Rows are points. Each copy is the shape, with its points in the same order, turned, moved and blurred by noise. Some copies are also mirrored. Which?
(in the rows, 128 means zero)

Shape (6 x 2):
[[126 147]
 [115  84]
 [136 133]
 [146 155]
 [111 124]
 [ 53  92]]
Copy 1:
[[138 116]
 [129 182]
 [147 131]
 [157 113]
 [120 138]
 [ 61 166]]
Copy 1 is: mirrored
Copy 2 (6 x 2):
[[132 141]
 [156  81]
 [144 133]
 [136 158]
 [130 110]
 [ 95  51]]
Copy 2 is: only turned
Copy 3, 6 rows:
[[130 151]
 [106  93]
 [107 143]
 [115 166]
 [129 116]
 [150  61]]
Copy 3 is: mirrored
Copy 4 (6 x 2):
[[107 122]
 [165 137]
 [121 108]
 [101  96]
 [126 138]
 [150 201]]
Copy 4 is: mirrored

Shape (9 x 3):
[[112 167 111]
 [114 167 183]
 [119 131 129]
 [122  93  99]
 [119 134 108]
 [113 165  92]
 [205 143 113]
 [166 120  98]
 [117 159 110]]
Copy 1:
[[160 160  97]
 [ 98 190 119]
 [130 134 115]
 [143  88 121]
 [150 128 107]
 [173 152  96]
 [174 145 193]
 [165 117 156]
 [158 152 102]]
Copy 1 is: only turned
Copy 2, 9 rows:
[[117 172 109]
 [ 74 110 107]
 [132 136 114]
 [184 141 115]
 [145 156 117]
 [130 186 114]
 [137 153 197]
 [164 151 161]
 [121 171 117]]
Copy 2 is: only turned
Copy 3:
[[ 95 129  83]
 [ 72  97 147]
 [123 120 114]
 [164 136 107]
 [128 137 101]
 [100 144  72]
 [120 206 148]
 [143 180 114]
 [105 134  92]]
Copy 3 is: only turned
Copy 4:
[[113 104 151]
 [161 141 187]
 [143 123 125]
 [135 113  84]
 [130 112 125]
 [101  95 140]
 [ 86 188 105]
 [100 148  94]
 [110 110 147]]
Copy 4 is: only turned

Shape:
[[178 165 109 155]
 [130 150 127 128]
 [141 105 118 159]
 [ 91 157 134  92]
 [155 142 131  87]
 [113 170  84 127]
 [183 103 162 175]]
Copy 1, 7 rows:
[[156 114 131  65]
 [145 131 135 120]
 [110 116  89  99]
 [140 134 148 173]
 [109 109 165 121]
 [178  95 126 139]
 [ 94 155 100  54]]
Copy 1 is: mirrored
Copy 2, 7 rows:
[[118 111 186 125]
 [123 103 127 124]
 [146 151 136 144]
 [121  76  78 130]
 [ 81 104 120 150]
 [152  66 132 146]
 [111 187 159 108]]
Copy 2 is: only turned
Copy 3 (7 x 4):
[[173 102  97 159]
 [142 102 115 111]
 [125 152 112 136]
 [132  92 135  67]
 [175 112 159 111]
 [157 100  81  89]
 [122 139 143 193]]
Copy 3 is: mirrored
Copy 4:
[[169  77 140 114]
 [148 126 151 124]
 [150 118 103 157]
 [120 163 182 119]
 [105 107 152 111]
 [162 114 188 148]
 [150 109  62 118]]
Copy 4 is: mirrored

Shape (12 x 6):
[[173 124 117 155  95 114]
 [174  95  87  95 116 143]
 [161 148  97 136 101  96]
 [149 159  81 125  96 131]
 [130  95 144  96 153 138]
 [108  59 156 105 129 139]
 [121 134 122 142 164 110]
 [ 86  79 181 135 165 139]
 [ 80 130 171 120 159 146]
 [112  85 124  98 158 135]
 [124 165 138 141 102  61]
 [127  87  96 140  98 115]]
Copy 1:
[[171 102 105 113 139 164]
 [119  93  60 152 126 161]
 [181 102 110 131 106 165]
 [156 127  97 126  96 179]
 [ 82 103 102 133 131 107]
 [ 78 114 117 147 170 110]
 [125  85 146 109 100 129]
 [ 69 103 162 110 161  90]
 [ 80 135 155 101 115  95]
 [ 74  91 117 151 125 120]
 [199 124 156 134 113 126]
 [130 105 122 155 151 174]]
Copy 1 is: mirrored
Copy 2 (12 x 6):
[[140 145  87 160 134 167]
 [104 173  88 147 141  97]
 [135 149  74 137  94 158]
 [155 169  90 147  87 128]
 [ 94 111 137 115 140  99]
 [103  76 121 142 157  89]
 [145 119 120  85 119 140]
 [134  54 153 109 163 110]
 [143  76 172 110 119 110]
 [107 105 121 110 141  80]
 [137  97  88 120  66 187]
 [141 111  60 142 135 115]]
Copy 2 is: only turned
Copy 3 (12 x 6):
[[115 138 120 155 110  65]
 [ 91  74 123 124  78  96]
 [115 118 138 182 112  88]
 [103 121 146 181  82 114]
 [117  87 106 103 136 140]
 [154  86  85  79 119 127]
 [125 124 157 130 149 129]
 [166 122 104  61 158 144]
 [153 133 112  97 148 182]
 [137  73 127  91 129 142]
 [156 139 123 198 155 107]
 [153 105 135 129  91  87]]
Copy 3 is: mirrored

Shape, 12 rows:
[[128 155 169  69  99 114 144 166]
 [111 104 138 136 143 189 116 148]
 [140 163 161 142 109  90 147 104]
 [103 109 157 101  60 120 128  96]
 [ 99 154 127 140 158 125 134 103]
 [170 100 166 132 156 131  84 109]
 [125 119 124 130 128 105 133 104]
 [139 110 169 135 138  95  46 154]
 [143 107 152 138 156  93 146 106]
 [102  88 159 111  94 181  91 182]
 [118 140  63 133  79  86  91 112]
 [111 111 114 144  84 125 140 108]]
Copy 1 (12 x 8):
[[167 146 136 172 118  83  90  98]
 [ 99 154 108 156 161 128 146 166]
 [167 109 174 127 134 132 132  85]
 [126 124 124 169 112  95 179  81]
 [121  85 138 109 152 128 121 137]
 [163 147 167 140 133 133 177 185]
 [123 125 149 114 121 121 147 122]
 [205 155 108 126 115 139 154 162]
 [143 136 175  88 136 103 150 134]
 [129 185  66 187 142 119 157 141]
 [120 110 105 118  54 185 133  96]
 [ 98 132 124 128 122 138 160  86]]
Copy 1 is: only turned
Copy 2 (12 x 8):
[[193 182 123 119  89 160 156 132]
 [144  97 151 132 147 125 144  74]
 [134 168 114 134 133 161 117 179]
 [128 172 166  97 137 145 185 150]
 [131 127 126 124 136 100  97 145]
 [107 175 153 151 149 153  99  77]
 [117 139 148 126 119 140 118 140]
 [103 197 146 197 115 125 138  89]
 [123 152 163 143 123 156  88 150]
 [152 131 152 147 125 132 208  57]
 [ 60 151 100 112  81 123 169 147]
 [101 126 138 111 129 149 171 152]]
Copy 2 is: mirrored
Copy 3:
[[111 175 165  85 201 134 141 155]
 [131 177  86  98 110 137 143 105]
 [135 129 175 141 151  98 106 154]
 [124 156 156 135 129 145 171 200]
 [121 128 143 137 125 154  96 110]
 [185 142 144 134 126 115 168  84]
 [124 116 143 125 123 132 135 131]
 [223 142 157  85 135 134 145 122]
 [148  98 134 152 154 112 141 116]
 [155 209  91  67 126 142 169 149]
 [119  98 187  70  81 149 126 163]
 [107 119 133 115 100 120 140 175]]
Copy 3 is: only turned
Copy 4 (12 x 8):
[[137 211 136 125 100 115 162 142]
 [151 152 177 106 165 160  91 120]
 [130 132  90  82 117 110 146 167]
 [ 73 165 112 109 101 162 133 114]
 [155 137 101 107 140 157  95 171]
 [130  85 168 112 160 151 151 148]
 [131 131  95 121 144 134 120 138]
 [ 94 131 177 138 171 141 152 192]
 [147 111  93 106 168 136 152 150]
 [ 92 196 198 120 162 156 110 103]
 [ 80 126  99 170 111 111  69 159]
 [ 94 144 103 106 128 130  90 122]]
Copy 4 is: only turned

Shape, 13 rows:
[[ 84 198  80  61 119  56 127  96 150]
 [137 140 149 121  84 129  97  95 163]
 [112 111 115 131  91 122  79 123 145]
 [152 149 161 135 165 125 128 144 106]
 [102  90 161 127 122  77 126 112 173]
 [169 131 102 140 171 157 144 137 137]
 [149 159 113  97 161 124 201 108  73]
 [125 147 104 114  92 166 122 171 117]
 [131 146 115 162 120 138 148 144 124]
 [ 86 115 147 135 117 163  81 107 157]
 [128 137 128 165 122 135 121 116 106]
 [189 121 109 129 186 111 173 126  65]
 [152 128 125 143 142 115 152 119 123]]
Copy 1 (13 x 9):
[[110 153 168 177 188  63  70 202  67]
 [118  97 123 142 110  66 144 173 133]
 [133 123 144 172  86  92 120 155 130]
 [102 122  87 129 164 149 114 125 139]
 [161  98 139 190 150 123 161 181 131]
 [ 98 127 138 120 146 133 148  78 104]
 [124 161 113 101 231 100 103  95 122]
 [140 142 107 121  96  96 103 110  89]
 [132 107 126 142 140 107 103  90 112]
 [144 103 160 121  90 124 128 173 147]
 [127 109 122 143 136 110 105 110 153]
 [102 174  99 143 213 127 139  64 152]
 [121 117 124 145 170 113 134 108 137]]
Copy 1 is: mirrored
Copy 2:
[[121 123  26  46 132  70 127 116 118]
 [154 135 150  63 153 128 126 109  88]
 [150 138 138 121 152 109 123  97  80]
 [117 106 137 116 105 165 167 132 145]
 [160 116 150  90 136 103  99  72 155]
 [161 101 111 134 100 190 126 149 123]
 [ 84  99  91  93  75 156 110 186 149]
 [123 175 112 140 153 157 128 149  95]
 [119 110 117 131 148 172 114 129 114]
 [172 123 163 119 178 108 136 134 104]
 [114  90 140 126 140 147 131 127  97]
 [ 99  82 114 132  36 179 124 148 137]
 [124  95 124 108 110 163 111 120 128]]
Copy 2 is: only turned
